Each point is reached from the start by the listed moves, each made 0, 1 or 2 times, or once backwards (-1), plus a little noise. Is the number of moves made odd or even? Then give how often each move was made.

Moves:
(1): [ 0.77 -0.19  0.05  0.06]
(2): [ 0.21  0.48 -0.03  0.04]
Start: [ 0.13  0.01  0.04 -0.07]
Points:
[-0.44  0.69 -0.04 -0.06] => even (-1, 1)
[-0.87 -0.30  0.00 -0.15] => even (-1, -1)
[ 0.34  0.50  0.00 -0.06] => odd (0, 1)
[ 0.12  0.02  0.06 -0.07] => even (0, 0)

Moves:
(1): [ 0.41  0.04 -0.02  0.03 -0.02 -0.07 -0.06 -0.13 -0.04  0.11 -0.02  0.00
  0.04  0.07]
(2): [ 0.03  0.42 -0.02  0.04 -0.01 -0.09  0.02 -0.06  0.04  0.04 -0.02 -0.05
 -0.11 -0.01]
(3): [ 0.05  0.03  0.67  0.14  0.13  0.02 -0.16  0.10 -0.04 -0.01  0.00  0.05
  0.04 -0.03]
(4): [-0.06  0.03 -0.08  0.35 -0.17  0.13  0.04 -0.03 -0.10  0.02  0.05 -0.10
  0.04  0.01]
(5): [-0.06  0.09 -0.22  0.06  0.39 -0.09 -0.10 -0.09 -0.19  0.06 -0.07 -0.04
  0.03 -0.15]
(6): [ 0.05  0.15 -0.04  0.01  0.00  0.58  0.13  0.01 -0.05 -0.11  0.03 -0.04
  0.01  0.02]
(7): [ 0.08 -0.07  0.08 -0.04  0.08 -0.01  0.63 -0.21 -0.06  0.07 -0.05 -0.04
  0.17  0.02]
(8): [ 0.22  0.01 -0.05  0.16  0.11 -0.06  0.21  0.51  0.10 -0.08  0.07 -0.09
  0.00  0.09]
(9): [-0.03 -0.03  0.00  0.07  0.04 -0.03  0.05 -0.13  0.41 -0.05 -0.13 -0.07
  0.04 -0.10]
(10): [-0.13 -0.08 -0.03 -0.16 -0.01  0.02 -0.07  0.10  0.07  0.34 -0.05 -0.08
  0.07  0.02]
(11): [ 0.05  0.20  0.10 -0.01  0.17  0.07  0.04 -0.10  0.06  0.07  0.60 -0.07
 -0.07 -0.14]
Start: [ 0.06  0.19 -0.01  0.00 -0.04  0.01 -0.33 -0.31 -0.06  0.16  0.24 -0.25
 -0.16 -0.08]
Points:
[ 0.16  0.21  0.91  0.97  1.39 -0.84  0.31  0.32  0.44 -0.25 -0.03 -0.45
  0.16 -0.59] => even (-1, 0, 2, 0, 2, -1, 1, 2, 2, -1, 0)
[ 0.41  0.54 -0.83  0.23  0.37 -0.89  0.53 -0.35 -0.17  0.02  0.23 -0.39
 -0.20 -0.13] => odd (0, 1, -1, 0, 1, -1, 1, 1, 0, -1, 0)
[ 0.02  1.18  0.72  0.17 -0.33  0.78 -0.33 -0.17  0.24  0.84  0.83 -0.64
 -0.24 -0.09] => odd (0, 2, 1, 1, -1, 1, 0, 0, 0, 2, 1)
[ 0.26  0.52 -0.46 -0.28  0.26 -0.16  1.33 -0.20 -0.35 -0.16  0.35 -0.30
 -0.14  0.11] => odd (-1, 1, -1, -1, 0, 0, 2, 1, -1, -1, 0)
[-0.75  0.08  0.24  0.89 -0.17 -0.32 -1.39 -0.56 -0.60 -0.13 -0.28 -0.05
 -0.23 -0.30] => even (-1, 0, 1, 2, 1, -1, -1, -1, 0, -1, -1)

Moves:
(1): [ 0.39 -0.06 -0.04 -0.01 -0.01 -0.06 -0.05 -0.09 -0.04 -0.04 -0.09  0.00
 -0.05 -0.06  0.05 -0.05  0.06  0.02 -0.01  0.03 -0.02 -0.08 -0.06  0.04
  0.07]
(2): [ 0.02  0.28  0.04  0.02  0.09  0.02  0.02  0.05  0.00 -0.05  0.02 -0.01
  0.02 -0.02 -0.04 -0.03 -0.05 -0.03  0.03 -0.03 -0.07 -0.04 -0.02 -0.02
  0.00]
(3): [-0.01 -0.10  0.39  0.03  0.09  0.08 -0.10  0.04  0.05  0.00  0.01  0.00
  0.00 -0.09 -0.01 -0.07 -0.06 -0.08 -0.03  0.06 -0.09  0.03  0.08 -0.02
 -0.13]
(4): [-0.01 -0.04  0.01  0.37  0.04 -0.12  0.08  0.08 -0.02 -0.02  0.04 -0.03
  0.02  0.04 -0.07  0.05  0.00  0.02 -0.08  0.05 -0.12  0.15  0.01  0.04
  0.02]
(5): [-0.04 -0.10 -0.02 -0.01  0.38 -0.11 -0.05 -0.03  0.03  0.03  0.00  0.07
 -0.04  0.02 -0.06  0.08 -0.08  0.04  0.08  0.03 -0.01 -0.01 -0.06  0.00
 -0.05]
(6): [ 0.02 -0.07 -0.06  0.04  0.12  0.33  0.04  0.00 -0.12 -0.05  0.02  0.02
 -0.03  0.03  0.06  0.10  0.06 -0.08  0.03 -0.01 -0.02  0.00  0.17  0.04
  0.06]
(7): [ 0.07 -0.01  0.08 -0.04  0.04  0.00  0.38 -0.10 -0.04  0.02  0.05  0.00
  0.03 -0.06 -0.06  0.03 -0.10  0.04 -0.11 -0.03  0.08 -0.02  0.03  0.07
 -0.13]
(8): [ 0.02 -0.04 -0.02 -0.10  0.00  0.01  0.11  0.27  0.08 -0.06 -0.01  0.04
 -0.02  0.04 -0.06  0.02  0.05  0.01 -0.03  0.05  0.02  0.00 -0.02  0.05
  0.04]
(9): [ 0.03  0.01 -0.02 -0.03 -0.01  0.04 -0.02 -0.08  0.29  0.00 -0.03  0.00
 -0.02  0.04  0.00  0.08 -0.02  0.06  0.00 -0.02 -0.03  0.00 -0.01 -0.01
  0.00]
(10): [ 0.00  0.01  0.00  0.06  0.04  0.02 -0.08  0.06 -0.02  0.32  0.04  0.01
  0.10 -0.03  0.03  0.00 -0.06  0.01  0.01  0.06  0.04 -0.13  0.06  0.13
  0.03]
(11): [ 0.02 -0.02 -0.03 -0.01  0.12 -0.01 -0.05 -0.03  0.02  0.05  0.39 -0.06
  0.13  0.07  0.09 -0.10 -0.03 -0.11 -0.10  0.07  0.06  0.04 -0.06 -0.05
 -0.04]
(12): [-0.02  0.02  0.03  0.06 -0.02 -0.08  0.02 -0.01 -0.01 -0.01  0.06  0.30
  0.02 -0.01  0.08 -0.01  0.05  0.01 -0.08  0.00  0.05  0.00  0.01 -0.02
  0.01]
(13): [ 0.01 -0.04 -0.05 -0.02  0.03  0.00  0.00  0.02  0.01 -0.03 -0.12  0.00
  0.25  0.02  0.03  0.00  0.02  0.02 -0.05 -0.04  0.01 -0.02  0.01 -0.02
  0.02]
(14): [ 0.01  0.01  0.15  0.04 -0.07 -0.03  0.02  0.01 -0.02  0.07 -0.02 -0.01
 -0.07  0.46  0.04 -0.07 -0.10 -0.09  0.03  0.01  0.03 -0.09 -0.06 -0.01
  0.01]
(15): [-0.07  0.01  0.03  0.00  0.07 -0.10  0.00 -0.03  0.17  0.03 -0.03 -0.12
 -0.05 -0.05  0.44  0.10  0.09  0.00  0.04  0.04  0.04 -0.03 -0.03  0.00
 -0.06]
(16): [ 0.07  0.05  0.09 -0.05 -0.04 -0.06 -0.07 -0.01 -0.03 -0.07  0.05  0.05
  0.10  0.03 -0.03  0.36  0.02 -0.02 -0.04  0.04  0.05  0.03 -0.07  0.11
 -0.01]
(17): [-0.03  0.02  0.04 -0.02  0.08 -0.02  0.04 -0.04  0.03  0.07 -0.04 -0.04
  0.02  0.01 -0.07  0.00  0.38  0.02 -0.08 -0.07  0.01 -0.03 -0.09  0.08
  0.03]
(18): [ 0.03  0.02  0.03 -0.01  0.01  0.05 -0.03  0.02 -0.06 -0.05  0.05 -0.07
 -0.03  0.02  0.00 -0.03  0.00  0.37 -0.02  0.01 -0.03  0.00  0.03 -0.09
  0.00]
(19): [ 0.08  0.01  0.07  0.03 -0.05 -0.04  0.06 -0.03  0.08  0.04  0.08  0.06
  0.12  0.06  0.05 -0.02  0.06  0.03  0.35  0.03  0.03  0.07 -0.02 -0.02
 -0.05]
(20): [-0.08  0.06  0.01 -0.02 -0.03  0.04  0.01 -0.10  0.01 -0.12 -0.05  0.02
  0.03  0.02 -0.03 -0.04  0.02  0.03  0.04  0.34  0.03 -0.01  0.00  0.04
 -0.02]
(21): [ 0.10  0.11  0.05  0.16 -0.06  0.12 -0.05  0.10  0.08  0.00 -0.09 -0.05
 -0.01 -0.01 -0.09 -0.04 -0.03  0.04 -0.01 -0.04  0.45  0.05 -0.05  0.10
 -0.08]
(22): [ 0.09  0.07  0.02 -0.07  0.03  0.03  0.03  0.02  0.02  0.21 -0.14  0.04
  0.03  0.03  0.04  0.02  0.03  0.03 -0.08  0.09  0.05  0.41  0.04 -0.04
  0.03]
(23): [ 0.03 -0.01 -0.01 -0.04  0.00 -0.16 -0.01 -0.01 -0.01 -0.03  0.05  0.00
 -0.02  0.03 -0.05  0.01  0.07 -0.05 -0.01  0.01  0.03 -0.05  0.26 -0.02
  0.02]
(24): [-0.03  0.03 -0.02 -0.05 -0.02  0.00 -0.05 -0.02 -0.03 -0.03  0.02  0.00
  0.06  0.00  0.04 -0.05  0.00  0.08 -0.05 -0.09  0.00  0.08  0.02  0.32
 -0.03]
Start: [-0.14  0.15  0.00  0.07  0.20 -0.16 -0.09  0.00  0.08 -0.08  0.16  0.00
 -0.03  0.16  0.02  0.30  0.07  0.05  0.01 -0.10 -0.21  0.00  0.04 -0.03
  0.04]
Points:
[ 0.23  0.43 -0.11  0.83  1.42  0.35  0.61 -0.23 -0.51 -0.39  1.12 -0.21
 -0.24  0.36 -0.23  0.41 -0.31  0.50 -0.16 -0.03  0.71  0.27  0.01 -0.27
 -0.30] => even (0, 1, -1, 1, 2, 2, 2, -1, -1, -1, 2, 0, -1, 0, 0, 0, 0, 2, 0, 0, 2, 0, 0, -1)
[ 0.69 -0.17 -0.08  0.36  0.51 -0.71  0.55  0.17  0.49  0.07 -0.14  0.34
  0.02  1.12  0.01  0.46 -0.15  0.18  0.82 -0.13 -0.19 -0.51 -0.60  1.22
  0.04] => odd (2, 0, -1, 1, 2, 0, 1, 2, 1, 1, -1, 0, 0, 2, 0, 0, 0, -1, 2, 0, 0, -1, -1, 2)
[ 0.09  0.05 -0.36 -0.30  1.51  0.47  0.60 -0.10 -0.15  0.55  0.93 -0.22
 -0.03  0.96 -0.51  0.46  0.27  0.42 -0.77 -0.19  0.10  0.24  0.05  1.04
  0.06] => odd (0, 0, -1, 0, 2, 2, 2, 1, 1, 1, 2, -1, -1, 1, -1, 0, 2, 1, -1, 0, 0, 1, 0, 2)
[ 0.31  0.82  0.45 -0.56  0.86  0.77  0.13 -0.11 -0.27  0.88  0.65 -0.15
  0.25  0.86 -0.33  1.01  0.43  0.51 -0.35  0.10 -0.41  0.24  0.23  0.33
  0.26] => odd (0, 2, 0, -1, 0, 2, 1, 0, 1, 2, 1, -1, -1, 1, -1, 2, 2, 2, 0, 0, -1, 2, 0, 0)
[ 1.33  0.69  0.87 -0.37  1.36  1.02  0.32 -0.06  0.52 -0.09 -0.43 -0.16
 -0.12  0.59 -0.32  1.15  0.00  0.85 -0.18  0.35  0.75  0.43 -0.33  0.57
 -0.27] => even (2, 2, 1, -1, 2, 2, 2, 1, 2, 0, 0, -1, 0, 1, 0, 2, 1, 2, 0, 1, 2, 2, -1, 0)
[-0.15  0.39  1.08 -0.16 -0.44 -0.04 -0.04  0.68  0.04 -0.28  0.65  0.20
  0.06  1.36  0.69  0.52 -0.10  0.58 -0.12  0.70  0.68  1.27  0.04  0.48
 -0.31] => even (-1, -1, 1, 0, -1, 0, 0, 2, -1, -1, 1, 1, -1, 2, 1, 2, -1, 2, 1, 1, 1, 2, 0, 2)
[ 0.78  0.21 -0.16 -0.42  0.42  0.37  0.12 -0.17  0.06 -0.18  0.06  0.52
  0.01  0.23 -0.26  0.94 -0.23 -0.21 -0.48 -0.42 -0.08 -0.04  0.94 -0.36
  0.31] => odd (1, 1, 0, -1, 0, 2, 1, 0, 2, 0, 0, 1, 1, 0, -1, 1, -1, 0, -1, -1, 0, 1, 2, -1)
[ 1.10  0.21 -0.17  0.32  0.06 -0.61  0.68  0.10  0.15 -0.44 -0.29 -0.24
  0.55 -0.35 -0.62  1.13  1.03  0.33 -0.19 -0.87  0.81 -0.20 -0.17  1.66
 -0.11] => even (2, 0, -1, 1, 0, 0, 2, 1, 0, 0, -1, -1, 1, -1, 0, 2, 2, -1, 1, -1, 2, -1, 1, 2)
[-0.67  0.03 -0.13 -0.06  0.43 -0.48 -0.06 -0.71  0.54  0.29  0.19  0.34
 -0.28  0.85  0.54  0.77  0.63  0.63  0.53  0.15 -0.43 -0.23  0.71  0.29
  0.16] => even (-1, -1, -1, 0, 1, 1, 0, -1, 2, 1, -1, 1, -1, 1, 1, 0, 1, 1, 1, 1, -1, 0, 2, 1)
[ 0.98  0.13 -0.47  1.21 -0.14 -0.15 -0.01  0.91  0.17 -0.11  0.36  0.28
  0.43 -0.25  0.60  0.38  0.25  1.10 -0.04 -0.32  0.61 -0.21  0.26  0.76
  0.35] => odd (2, 0, -1, 2, -1, 1, 0, 2, 0, 2, 0, 2, 1, -1, 1, 0, -1, 2, 1, -1, 2, -1, 0, 1)
[ 1.13  0.81  0.76  1.21  0.02  0.67 -0.69  0.84 -0.48 -0.36  0.31  0.14
  0.07  1.15 -0.29  0.49 -0.38  0.28 -0.70  0.71  0.40  0.41  0.18  0.37
  0.37] => even (2, 2, 1, 2, -1, 2, -1, 1, 0, 1, 1, 1, 0, 2, -1, 2, -1, 2, -1, 1, 2, 1, 0, 0)
[ 0.52 -0.37  0.13 -0.29  0.93 -0.21  0.64 -0.44 -0.06 -0.39  0.66  1.06
 -0.25  0.86 -0.36  0.80  0.06 -0.41 -0.43  0.37  0.24  0.41  0.61  0.54
 -0.11] => even (1, -1, 0, 0, 2, 2, 2, 1, 1, -1, 1, 2, -1, 1, -1, 1, 0, -1, 0, 1, 0, 1, 2, 1)

Moves:
(1): [ 0.14 -0.10  0.07 -0.11  0.06  0.13 -0.15  0.21  0.24 -0.21 -0.10 -0.09
 -0.05  0.07  0.07  0.03  0.00 -0.03  0.01 -0.05  0.11  0.03  0.04  0.14
 -0.02  0.11]
(2): [ 0.12  0.02 -0.04 -0.18 -0.12  0.06 -0.05 -0.11  0.07  0.03  0.01 -0.10
  0.01  0.04  0.09  0.00 -0.04 -0.05 -0.12 -0.11  0.00  0.00  0.06  0.09
 -0.10  0.06]
(3): [-0.06  0.03 -0.09  0.10 -0.04 -0.15  0.02 -0.02 -0.02 -0.11  0.14 -0.15
 -0.07 -0.02  0.06 -0.01  0.14  0.13  0.00  0.18 -0.08  0.10  0.04 -0.08
 -0.16 -0.13]
(4): [-0.04  0.06  0.01 -0.05  0.07  0.01 -0.03 -0.03  0.10  0.06  0.04  0.06
 -0.06  0.05 -0.05  0.02  0.07  0.01  0.02  0.00 -0.07  0.00  0.08  0.10
 -0.03 -0.02]
(5): [-0.14  0.01  0.26  0.03  0.02  0.06  0.14 -0.03 -0.12  0.14  0.16  0.06
  0.09 -0.14  0.09  0.04  0.08 -0.04 -0.12  0.12 -0.11 -0.08 -0.09 -0.07
 -0.02  0.02]
(6): [ 0.11 -0.01 -0.08 -0.08  0.17 -0.17  0.17  0.10 -0.05 -0.17  0.06  0.16
 -0.04 -0.12 -0.01 -0.04  0.10  0.16 -0.07  0.03 -0.02 -0.08  0.11  0.13
 -0.03  0.08]
(7): [-0.03  0.11  0.10  0.04 -0.02  0.05  0.11 -0.03  0.06  0.02 -0.12 -0.16
 -0.08  0.00 -0.01  0.04  0.02 -0.01  0.00 -0.01  0.08 -0.15  0.00 -0.06
 -0.04  0.09]
(8): [ 0.02 -0.03  0.05  0.10 -0.03  0.06  0.07 -0.09 -0.13 -0.05 -0.04 -0.03
  0.01 -0.02  0.14 -0.03 -0.07  0.08 -0.01  0.03 -0.03 -0.18 -0.03  0.02
 -0.15 -0.04]
(9): [ 0.17 -0.26 -0.09 -0.05  0.03 -0.25  0.02  0.04  0.01  0.07  0.20  0.04
  0.00  0.02  0.09 -0.07  0.06  0.04 -0.08  0.13 -0.11  0.04  0.07 -0.08
 -0.09  0.03]
(10): [-0.08 -0.11  0.05  0.00 -0.03 -0.06 -0.22 -0.03  0.00  0.05  0.13 -0.16
  0.06  0.02 -0.11 -0.07 -0.06 -0.04 -0.02  0.04 -0.02  0.07  0.02 -0.02
 -0.01 -0.01]
(11): [-0.07 -0.02  0.16 -0.07  0.12  0.02  0.10 -0.25  0.10  0.05  0.01  0.10
 -0.02  0.03 -0.10  0.04  0.03 -0.05  0.05  0.09  0.03  0.08 -0.08 -0.06
 -0.04  0.11]
(12): [-0.08  0.02 -0.05  0.07 -0.01  0.16  0.03 -0.05  0.08 -0.01 -0.10 -0.04
 -0.02  0.09 -0.18  0.10  0.01  0.10  0.02 -0.08  0.00 -0.07 -0.01 -0.05
 -0.10 -0.03]
(13): [-0.08 -0.09  0.03 -0.04  0.07  0.02  0.08  0.03 -0.01  0.13  0.04 -0.10
 -0.15  0.00 -0.07  0.23 -0.03 -0.03  0.01 -0.08 -0.17 -0.02 -0.06  0.14
  0.00  0.00]
(14): [ 0.02 -0.02  0.02 -0.02 -0.04 -0.04  0.09  0.07 -0.08 -0.02 -0.03 -0.05
  0.07  0.00  0.01 -0.07  0.12  0.02 -0.01  0.05 -0.12  0.00 -0.06  0.03
  0.01 -0.08]
(15): [-0.01 -0.01 -0.09 -0.19 -0.04 -0.11  0.02  0.02 -0.08 -0.07 -0.07  0.07
 -0.02 -0.07 -0.06 -0.07  0.09  0.12  0.09 -0.02  0.14 -0.04  0.02  0.05
 -0.11 -0.01]
(16): [ 0.04 -0.06 -0.11 -0.10 -0.08  0.14 -0.11  0.05  0.09 -0.08  0.01  0.09
  0.02  0.11 -0.17  0.07 -0.01 -0.13  0.10 -0.14  0.23 -0.07  0.13  0.19
  0.02  0.20]
(17): [ 0.06  0.03 -0.02  0.04 -0.13  0.06 -0.08 -0.07  0.10  0.00  0.02 -0.02
  0.02  0.02 -0.16  0.07 -0.06  0.08  0.09 -0.03  0.12 -0.11 -0.03  0.13
 -0.01 -0.11]
(18): [-0.03  0.03  0.09  0.06  0.04  0.00  0.00 -0.10  0.13  0.00 -0.12  0.00
  0.00 -0.05 -0.06  0.15  0.01 -0.12  0.02  0.11 -0.03 -0.05  0.13 -0.01
 -0.06  0.01]
(19): [-0.04  0.11 -0.02 -0.03  0.07  0.01  0.01 -0.14 -0.02  0.03  0.17 -0.11
  0.08 -0.03 -0.05  0.05  0.01 -0.03  0.13  0.02 -0.05 -0.02 -0.06 -0.12
 -0.03 -0.05]
(20): [-0.11  0.03  0.11 -0.06  0.06  0.17  0.13 -0.05  0.06  0.00  0.02 -0.21
  0.07 -0.09  0.00  0.00  0.04  0.06  0.08  0.03  0.02 -0.04  0.02  0.03
  0.05  0.04]
(21): [-0.02 -0.04  0.04  0.04 -0.05 -0.07  0.07  0.04  0.06 -0.05  0.04 -0.01
 -0.03 -0.03  0.07 -0.03  0.07 -0.01  0.02 -0.04  0.03  0.00  0.02 -0.06
 -0.01 -0.13]
(22): [-0.10  0.04  0.00  0.19  0.11 -0.14 -0.22  0.03  0.02  0.07  0.20  0.04
  0.06 -0.16  0.03  0.01  0.21 -0.17 -0.04  0.04  0.05 -0.06 -0.15  0.03
  0.19  0.00]
(23): [-0.05 -0.02  0.03 -0.09 -0.07 -0.04 -0.02  0.08  0.05 -0.03 -0.02  0.05
 -0.07  0.07  0.05  0.08  0.03  0.23  0.03 -0.10 -0.21 -0.10  0.13  0.04
  0.17  0.11]
(24): [-0.07 -0.03 -0.01 -0.06 -0.03 -0.10  0.08  0.10  0.09  0.00  0.17  0.13
  0.11 -0.10  0.05 -0.23 -0.03 -0.09  0.16 -0.01 -0.15  0.19 -0.18 -0.05
  0.05  0.11]
Start: [ 0.16 -0.05  0.16  0.20  0.01 -0.05  0.01 -0.14  0.00 -0.11 -0.08  0.07
  0.03 -0.09  0.14 -0.02  0.07 -0.02  0.04  0.06  0.07  0.07 -0.02  0.04
  0.01 -0.03]
Points:
[-0.13 -0.48  0.54 -0.40 -0.27  0.29 -1.16 -0.39  0.94  0.11  0.51 -0.88
 -0.03 -0.01 -0.73  0.84  0.68 -0.54  0.20 -0.43  0.75 -0.26 -0.25  0.85
 -0.15 -0.21] => odd (2, 2, 0, 0, 1, -1, 0, -1, 0, 2, 1, 1, 2, 1, 2, 1, 2, 0, 1, 0, 2, 2, 0, -1)
[-0.48 -0.53  1.08  0.04  0.16  0.67 -0.05 -0.13  0.00  0.77  0.67 -0.30
  0.30 -0.35  0.88 -0.18 -0.21 -0.55 -0.44 -0.14 -1.16  0.26 -0.95  0.36
  0.08  0.39] => odd (1, 2, -1, 1, 2, -1, -1, 2, 0, 1, 0, 1, 2, 0, -1, -1, -1, -1, -1, 1, -1, 1, 0, 2)
[-0.31  0.12  0.47 -0.22  1.06  0.28  0.15 -0.28  0.77  0.27  0.95  0.03
  0.16 -0.72 -0.03  0.55  0.37 -0.71  0.04 -0.22 -0.78 -0.10 -0.41  0.50
  0.18  0.97] => even (1, 2, -1, 1, 1, 2, 0, 0, 0, 0, 0, 2, 2, -1, -1, 0, -1, 1, 2, 1, -1, 2, 0, 2)
[ 0.05 -0.40 -0.12 -0.87  0.28 -0.54  0.72  0.41 -0.67 -0.28  0.98  0.50
 -0.37 -0.30  0.02  0.33  0.60  1.13  0.40  0.04 -0.76 -0.67  0.59  0.85
 -0.30  0.47] => odd (0, -1, 1, 2, 2, 2, 0, 1, 1, 0, -1, -1, 2, 0, 2, 2, 0, -1, 2, 0, -1, -1, 2, 0)
[ 0.39 -0.36  0.07 -0.72 -0.29  0.08  0.88  0.37  0.56 -1.62 -0.49  0.53
 -0.03 -0.26  0.26 -0.34  0.19  0.86  0.98 -0.23  0.22 -0.20  0.56  1.17
  0.00  0.69] => even (1, 0, 1, -1, -1, 2, -1, 2, -1, -1, 1, -1, 0, 1, 1, 2, 1, 1, -1, 2, 1, -1, 2, 2)
[ 0.69 -0.98  0.26 -0.16 -0.72  0.24 -0.79 -0.94  0.15 -0.01 -0.01  0.13
  0.03  0.73 -0.31  0.12 -0.61 -0.16 -0.04  0.02  0.70 -0.09  0.42  0.67
 -0.67  0.08] => odd (0, 1, 0, 0, 0, -1, -1, 2, 1, 2, 2, -1, 0, 0, 0, 2, 2, 0, -1, -1, 0, -1, 0, -1)
[ 0.55 -0.70 -0.26 -0.60  0.03 -0.78  0.22 -0.34  0.39  0.18  1.65  1.10
 -0.13  0.04  0.03  0.08  0.29  0.07 -0.05 -0.28 -0.56  0.05  0.40  0.61
 -0.16  0.46] => odd (-1, 2, 0, 2, 1, 2, -1, 0, 2, 0, 1, 0, 1, -1, -1, 2, 1, -1, 1, -1, 2, 0, 1, 1)
[ 0.02  0.29  0.37  0.24 -0.12 -0.58  0.94 -0.52 -0.21 -0.06  0.78 -1.50
  0.30 -0.69  0.70 -0.58  0.71  0.09 -0.23  0.59 -0.29  0.33 -0.30 -0.56
 -0.30 -0.64] => odd (-1, 2, 2, -1, 0, 1, 2, -1, 0, 1, 0, -1, 0, 2, -1, -1, 0, -1, 1, 2, 2, 0, -1, 0)
[ 0.24  0.15  1.22  0.18 -0.27  0.66 -0.09 -0.27 -0.04 -0.35 -0.92 -0.54
  0.13 -0.07  0.39  0.01  0.00 -0.42 -0.21  0.41  0.75 -0.38  0.00 -0.06
 -0.75 -0.08] => odd (2, 0, 0, 0, 2, -1, 2, 1, -1, 1, 0, -1, -1, 1, 1, 0, 0, 1, 0, -1, 0, -1, -1, -1)
[-0.92  0.43  1.11  0.19  1.09  0.50  1.04 -0.45 -0.10 -0.09  0.20  0.60
  0.14 -1.14 -0.03  0.58  0.70 -0.04  0.45  0.14 -0.04 -1.14 -0.40  0.37
  0.34  1.10] => odd (0, -1, -1, 0, 2, 2, 1, 2, -1, -1, 1, 1, 1, -1, 1, 1, -1, 1, 1, 2, -1, 2, 1, 1)
[ 0.40 -1.09 -0.05 -0.28  0.30 -1.06 -0.39  0.84  0.08 -0.42  1.16  0.31
  0.39 -0.60  0.39 -0.82  0.69 -1.03  0.64 -0.01  0.56  0.21 -0.79  0.10
  0.08  0.51] => odd (2, -1, -1, -1, 0, 0, 1, 1, 2, 1, 0, -1, 1, 1, 2, 2, -1, -1, 2, -1, 2, 2, -1, 2)
[-0.23 -0.51  0.54 -0.21 -0.20 -0.35  0.50 -0.65  1.02 -0.38  1.23 -0.66
  0.16 -0.35  0.16  0.13  0.69  0.01  0.60  0.22 -0.51 -0.10  0.13  0.27
 -0.09  0.65] => odd (0, 2, 2, -1, 0, 1, 1, 1, 1, 1, 2, 0, 1, 1, -1, 2, 1, 1, 1, 2, 2, 1, 2, 2)
